Each row of a before or after table is a point. The points were changed in one or more steps. Then noise was added and the rows were shuffled. The steps act on how far a point lies along the listed directions, d1 being the first. Write out the steps. A step turns or swaps two directions, mirrors them in a line or flattens them onto one, adds a multiple of one to another, or multiplies one. Angles are multiples of 10 degrees, from the lower direction toward the higher: turns from -170 to 170, lines from 10 to 170 but not 90. Use the fewest steps. Two steps may share a direction if one is a turn and the other turns, adds or multiplies; they go together, in the order done. Otherwise the lowest direction goes first.

Directions:
(1): [-15 -13 -53]
(2): [ 28 -50   5]
(3): [ 47  25 -20]
Before, 9 rows:
[[ 37 -17 -13]
 [ 13  48  18]
 [  3  10 -28]
 [-26 -13 -30]
 [-26 -12  41]
 [-53 -42  37]
 [ 35   2  -4]
 [ 33 -46  32]
 [ 17   5 -52]]
After (9 x 3):
[[ -4 -23 -37]
 [-23   6 -20]
 [ 61 -50   6]
 [  3  41 -14]
 [ 53  38   7]
 [ 35 -22  28]
 [-35  13 -37]
 [-33   5  36]
 [ -2  31  -1]]
Steps: turn d2 and d3 by 100 degrees

Directions:
(1): [-57  19  26  -1]
(2): [ 11 -38  52   9]
(3): [-30 -49 -31   6]
Before, 11 rows:
[[ -5  11 -21  -6]
 [-16 -27  23   8]
 [-21  29  -8  -2]
 [ 60   0  -2  17]
 [ -2  18   3  -9]
 [ 53  -4   7   0]
 [-10   1 -22  -2]
 [ -1 -17  29 -12]
 [-18 -27  55   1]
 [-40 -35  -6  16]
 [-23 -29 -27   8]]
After:
[[-13  19 -22 -17]
 [ 15 -34 -47  19]
 [  5 -12  21   1]
 [ 32  25  18   5]
 [  7 -30 -47  -1]
 [-18 -11   7  -6]
 [ -4  40 -12  -5]
 [-27  49 -28 -17]
 [-17  -9  31   5]
 [ 18  50  18   3]
 [ 12   1  18   3]]
Steps: mirror d1 and d3 in the line at 170 degrees; multiply d2 by -1

Directions:
(1): [ 11  22 -32 -54 -19  -5]
(2): [-60   6  -3 -13   5  33]
(3): [  6  18 -37  40 -32  24]
Before:
[[ -4 -21  32  22  30   8]
 [ 25   0  18  24   4 -27]
 [ -8  10   2   1  -3  15]
 [  9  22 -30 -16 -28   6]
 [  3 -16  -2  23   2   3]
 [ 23  35 -50  10 -27  -6]
 [  5  10   8  40   5   5]
 [-48  11  -4  35  -8  44]
 [-19  28 -26 -16 -30  19]
 [  9  21 -23  19 -15  22]]
After (10 x 6):
[[  5  26 -34 -10 -29  14]
 [-44  11  -5  50 -11  46]
 [-22  28 -27  -7 -32  26]
 [  4 -23  39  20  32   3]
 [ -8  10   2   6  -5  17]
 [  9  26 -32  26 -19  27]
 [ 20  41 -59  13 -35   4]
 [  9  15   6  46   0   2]
 [  9 -18  -8  24  -1   2]
 [ 30   1  14  19   0 -32]]
Steps: turn d1 and d2 by 10 degrees; multiply d3 by 1.3

Directions:
(1): [-39   9 -25  -8  35 -23 -13  59]
(2): [  7   4  59 -17  43  31  27  20]
(3): [  1  52 -31  10 -16  25  54  12]
(4): [-29  60  29 -22  -3 -28 -17 -32]
Before:
[[  7  -2 -40  17  -4  10   4  18]
 [ 21 -10 -12   3 -11  23  30   5]
 [-26  27 -52   1 -10 -41  -7   4]
 [ 26   7  23  16  -8  28  17 -17]
 [  0 -10 -28  14  -3  -2   8   1]
 [ 37 -28  19  -1 -19  16   1 -22]
 [ -8  21 -49   9 -19 -12   4  12]
 [ 34  -5  27   8 -12  20  30 -40]
 [ 26 -27  41  -4  -4  39  16 -20]
 [ 13 -33   5  16 -14  29   6   0]
 [ -8  30  12   3  10 -16  -8  -2]
 [ 21  -5 -11  15 -21  26  23  -4]
 [ -2  23  28  -5 -14 -16 -17 -41]]
After (13 x 8):
[[ 32 -59 -39  32 -31   7  -6  -9]
 [  8 -19  30   6   0  35  12   0]
 [ 54 -56  13   7 -10  34  14  -5]
 [  1  11 -17  17  -9 -25 -16   0]
 [ 28 -13   3  10  -3  41  36   9]
 [ -1  -1   6   1  23  13  21   6]
 [ 30 -38   9   5 -24  32  10 -25]
 [  0  29  13  -2  22  16  12  15]
 [ 38 -19  -6  34 -18  29  17  -9]
 [ 53 -52 -11  29 -18  35  38 -20]
 [-17  14 -26  -3  16 -17  16  26]
 [ 16   5  14 -11  -1  26  34   5]
 [  1  18 -10   0   9  10  24  30]]
Steps: turn d2 and d4 by 110 degrees; add 1.5 times d1 to d4

Directions:
(1): [-30 -31  11 -10  33 -50  11 -43   1]
(2): [ 34 -30 -29  39 -11 -39  15  24  30]
(3): [ 16 -44  47 -30 -15  -4 -39  22  14]
(4): [-20   8  23   3 -60 -32  27  11 -36]
Before, 11 rows:
[[ 14  23  12 -10 -29  60 -28  23 -16]
 [-26   9   7 -23   4 -12  11 -35 -12]
 [ 11  33  11   5 -25  38  -4  49 -11]
 [ -4  26 -32   6  27   2  14 -25   7]
 [  4  15 -25   8  21  13  25 -13   6]
 [ 10  14  11 -28 -10  57 -31  23 -18]
 [-27 -10  27 -22   1 -29   8 -19 -21]
 [-23  14  21 -18  -8 -11  27 -14 -28]
 [-22  35 -41  13  15  19  18 -29 -30]
 [ -1  12 -11   7  24   1  16 -23  -5]
 [-30  41 -12  19  12   9  27 -35  -9]]
After:
[[ -5  13  33 -33  -6  26  -1   4 -16]
 [  4 -49  28 -34  10   2 -42  -8   1]
 [ 15 -34  17 -15  13  -4  -5   4  18]
 [-30   3 -13   1  51  -8  10 -57 -11]
 [  2  29  10 -17 -17  39  -8  22 -14]
 [ -2 -23  49 -24   1   9 -34  -3  18]
 [  8  12  15 -28 -12  36 -22   6   1]
 [-26   6 -30  -9  54   5   6 -38 -10]
 [ 21 -30  16 -18   5  -8 -24   8  30]
 [-40   0   8   0  41 -31  27 -28 -13]
 [ 20 -17  20 -10   4   5 -16   6  11]]
Steps: turn d1 and d3 by 160 degrees; turn d2 and d4 by 40 degrees

Directions:
(1): [32 14 -8 35 33 21 -5 -9 -9 29 60]
(2): [ 28   9 -33 -15  19 -35  -5 -10  53 -41  16]
(3): [ 33 -41  27   3 -11 -24 -49 -41   0  17 -10]
(4): [ 26 -23 -16 -15  -1  -5  53  -1  27  56 -18]
Before, 14 rows:
[[ 24  12 -38  18  25   2  32   7  29  13  33]
 [ 29 -19   7 -23 -13 -24 -41 -14  17 -25 -19]
 [-22  15   6  -5  -1  10   1  16   4 -14  -9]
 [-14 -20  26  -6 -16 -16 -40 -29 -27 -12 -26]
 [-10   9 -20   9   4   1  18  20  11   2  23]
 [  2 -20 -16 -36  -4 -21  15  -1  40  15 -31]
 [-11  -1  11  21  -2  15 -28  -2 -25   1  19]
 [  7   3   6  18  14  15   1 -13  -3  -3  22]
 [  0   7  -3   2   5  -9 -20  -5   0 -30   4]
 [ 23  -4  -2   8  16 -10 -34 -12  17  -3  32]
 [ 12   2  -6  -4   6  17  14  -1   3  17   8]
 [ 18 -44  13 -20 -18 -17  -1 -16  12  27 -45]
 [  5 -25   9  -2 -15 -22   5 -17  21  38 -27]
 [  0  -6   5   2  -1   3   5 -11  -1  44  -3]]
After, 14 rows:
[[-29  23  10 -11 -16  32  11  35 -30 -13 -17]
 [ -2  -1  12  -3  -5  -5 -30  -5  12 -16  -5]
 [-30 -17   6 -31 -18   1  19   9   7  19 -46]
 [ 11 -26   4  10 -11 -15 -14 -10   2  21  11]
 [-42  30 -18  -7   9   4   6  11 -11 -45   0]
 [-11   8   5  19   9  30   6  20 -19  25  22]
 [ 12   0   5  13  15  14   6 -11   0   3  24]
 [-14   7  10  15   1  10 -12   3 -25 -10   2]
 [  0  12 -19 -11   8  -5  21  -2  26  17   3]
 [-28   3 -16 -26  -9   5  46  31  16 -10 -39]
 [  1  12 -18  14  13   8 -13   3   7 -15  37]
 [-24   9 -14  -9  -8 -12  41  13  25  10 -24]
 [ 18  -6  -7  -8   5   7   7  -1   8  16   0]
 [ 33 -32   6  23  -1   4   6 -14  -5  59   2]]
Steps: turn d1 and d4 by 20 degrees; turn d2 and d3 by 170 degrees

Directions:
(1): [ -2 -21  18   2  13 -35  41  15 -18   7 -13  60]
(2): [  3  -3  41  18 -17 -57 -28 -25 -13  22   3 -24]
(3): [  3 -25  -7  57 -21  36 -25   3 -26  22   6  25]
Before, 9 rows:
[[ -1   7  19  -9   4 -28   1   1  -2  -1  -8 -10]
 [-11 -12  -2  14   5   5   9  10  -5   3  13  17]
 [ -5   0  12  -6  -5 -29  18  -7   6   7  -5   2]
 [ -4 -20  23  25  -1 -33  -4  -2  -5  18  -1  11]
 [  1  -9  -5   9   3  28   4   7  -1  10   5  15]
 [  2   6 -13   9 -12  35 -20  -4  -2  -2   5 -12]
 [  4 -30  32  49 -20 -28 -12 -11 -39  33  -6  24]
 [  9  -6  -1  22 -19  21 -18   3 -12  14   6  -2]
 [ -1 -15   0  32 -15   7  -6   6 -15  19   4  17]]
After (9 x 12):
[[ -4  -5  13   9 -11 -24  11  -8  -2  13  -3   6]
 [  1  -2  -2  -7   9  17  10   7   6   4   3   8]
 [ -4 -17  29  16   0 -45  -1  -6  -3  17  -2   4]
 [ -1   0  19   7  -3 -20  -7   1  -9   7  -6  -4]
 [  8   6  -1  -5  -9   8  -6   2   1   2   3 -12]
 [-11  -7   1   4   9  -5  12   8   0  -1  12  10]
 [  2  13 -16  -9  -4  31  -9  -2   7 -11   3 -16]
 [  1 -14  43  14  -9 -60   0 -16 -24  23  -9   5]
 [ -3  -2   6   3  -5 -15   6   4  -2   9   1   4]]
Steps: add 0.3 times d1 to d2; multiply d3 by 0

Directions:
(1): [-11   3  17 -37 -15 -12 -21 -32 -39  -4 -45  -8 -33  13]
(2): [  6  -6  36 -25 -33 -13   7  20  21   4 -10 -23  10 -60]
Before:
[[  6  12 -43  46  40  26   3   4  12   4  33  23   2  48]
 [ 20   3 -13  28   6  15  26  43  56   9  53   5  47 -29]
 [  7  -3   2  10  12   3   4   3  -1  -1  11   1  10   4]
 [  4  -2  10  -7  -1   1   4  15  13   5   4   5   9 -14]
 [  1  -3   9 -12  -8  -5  -4  12  17  -1   3  -1  12 -11]
 [  1   1   7 -11  -4   0   0   3   7  -5  -1  -6   7 -15]
 [  4  -5  18 -10 -10   5   6   0   9  -9  -3  -6   3 -16]
 [  0   5   6   2   3  -1   5   1   1  -8  -6   0  -3 -11]
 [  4  -2  -4   5   0 -11   4  13   1   3   0  -7  -1 -13]
 [  2  -5  -1   3   8   4  -4  -6   6  -6   4  10  -1   4]
 [ -4   3   3  -5   1   8   2   6   5  -2  -6  -2   5 -21]
 [ -4   4  -6   9   3  -4  -2   3   6   0  -4  -1   1  -1]
 [  9  -5   9   4  -6  -5   4  -4   1   1   1   3  -5  -6]]
After (13 x 14):
[[  3  -6  13  -1   2   0   6   5  -2   0   3  -6   6 -10]
 [ -2   5   6   0   3   0   2  -5  -1  -8  -5   1  -8  -2]
 [ -2   5  -2 -11   0   1  -7  -9  -9  -8  -9  -1  -3   3]
 [ -9   2   1 -12   4   9  -7  -6  -9  -3 -14   0  -4  -6]
 [  0   1  -4  -3   0 -12   0   2  -8   1 -12 -10  -9  -5]
 [ -5   2  -2   5   0  -6  -3   5   7   3  -5  -7   1  -7]
 [  3   2  48 -55 -51 -18  -3  10   7   5 -30 -28   1 -59]
 [ -1   0  10  -9  -5   7  -4 -16  -9 -11  -9   0 -10   9]
 [ -5  -1  11 -19  -4   0  -3  -2  -5   3 -14   7  -7  -4]
 [ 17   3  16  11 -12   4  20  44  58  10  25 -15  24 -54]
 [ 12  -3   9   5  -2  -1  -1 -12  -6  -1  -2   6 -12   1]
 [ -4   1   7 -20  -7  -7 -18  -3  -2  -1 -12  -3  -1   5]
 [  5  -7   5   0   3   1  -1  -2  12  -7   4   6   2  -6]]
Steps: turn d1 and d2 by -100 degrees

Directions:
(1): [ -9  11   8  38 -12  -3 -28  28 -15 -32  -6   9  28   9  22 -29  -1 -50]
(2): [  5  39   3   0  11  -2 -10  60  19   6   1  -2  25   8 -44  19 -20  20]
(3): [ -4   7 -15 -15 -48  23  25  -5 -15  -1 -28 -24  -8  27 -39 -34 -16 -12]
(4): [ 28  53  29  -3 -13 -14   7 -10 -30   7  31 -10  -3  -6  25 -31 -11  29]
(5): [ 31 -10  -6   7 -27  29 -15   0  52 -11  -9 -32  19   7  39   2 -10  24]
(6): [-11   2 -11 -25  -2 -16 -21  14  -3 -45  20 -55 -22 -33 -11   1  22  -5]
Before, 11 rows:
[[ 15  14 -11   2   9   1   9   9  11   7   3  -6   6   7 -22   8 -17  39]
 [-21   9  11  12 -22  -5  -8  -6 -27 -10  10   2   4  -1  15 -31   3 -22]
 [  6  -1 -14 -10 -32  14  12  -4  -2  -4 -23 -20 -12  24 -19 -24 -12  -9]
 [  0  -2 -18  -7  -8   2 -10 -10   6 -27   4  -9  -3 -15  16  -5  17  -1]
 [-25 -48 -17  14 -24  14   8 -31 -19 -24 -38 -15  -6  17  16 -40   3 -54]
 [ -3  31   2 -24 -18 -30  19  -5 -41  -5  12 -16 -25   4 -24 -33   6 -13]
 [ 21  17  11 -18 -13  -2  12 -26 -18  -8  23 -16 -15 -16  18 -10  -3  15]
 [  7 -15  -8  -7   2  12  -4 -21  34  14   0  13 -10  -3  21  35   6  21]
 [  6   9   7 -13 -13   6   2 -26  -7   1  -2   2   6   4  27   1   7   5]
 [ -3  -7   1   2 -48  15   9 -25 -11 -15 -14 -14   0  15  15 -29  -1 -26]
 [ 22 -18 -11  -3 -37  32   8 -20  20   5 -17 -30  15  17  38 -17 -12  18]]
After (11 x 18):
[[  6  -2  -9  -2 -13   1   4   1   1  -2 -10  -8  -4  15  -1 -14  -7  -6]
 [-21  30  22   4  -4 -19  13 -16 -47  22  20  28  -5   3  -3 -23   1  -4]
 [  7   8   7 -14  -6  15   6 -15  11  12  -9  12  12   8  14  10  -2  15]
 [ 27  -7   3 -19 -11  14  22 -35  11  20   9  -1  -6  -1  14  10  -9  29]
 [  2   8   2 -22   2 -29  32 -29 -31  18  10   9 -32   6 -10 -14  13   2]
 [  1  -4 -10   5 -11   7   8 -25   1  -3  -9  18  -2   3  24 -10  12  -5]
 [-13   6  14  40   8  -5  18  -3 -40  19 -23  46  23  36   8 -37 -20 -37]
 [  9  18  20   8 -23   0  19 -11 -21  16  -5  23  10  20   5 -11 -10  -8]
 [ 27 -15  -8   2 -20  31   4   0  36  15 -15 -15  28  21  27   1 -24  31]
 [  7  -9 -23  -7   0  10  -7   6  30 -24   0 -38   3  -9  -8  15  -4  30]
 [ 11 -14 -17   4 -17  27 -18   5  60   0 -15   0  11  10  17  33   0  17]]
Steps: add -1 times d1 to d5; turn d1 and d4 by 50 degrees; turn d2 and d6 by 80 degrees; multiply d3 by 0.4
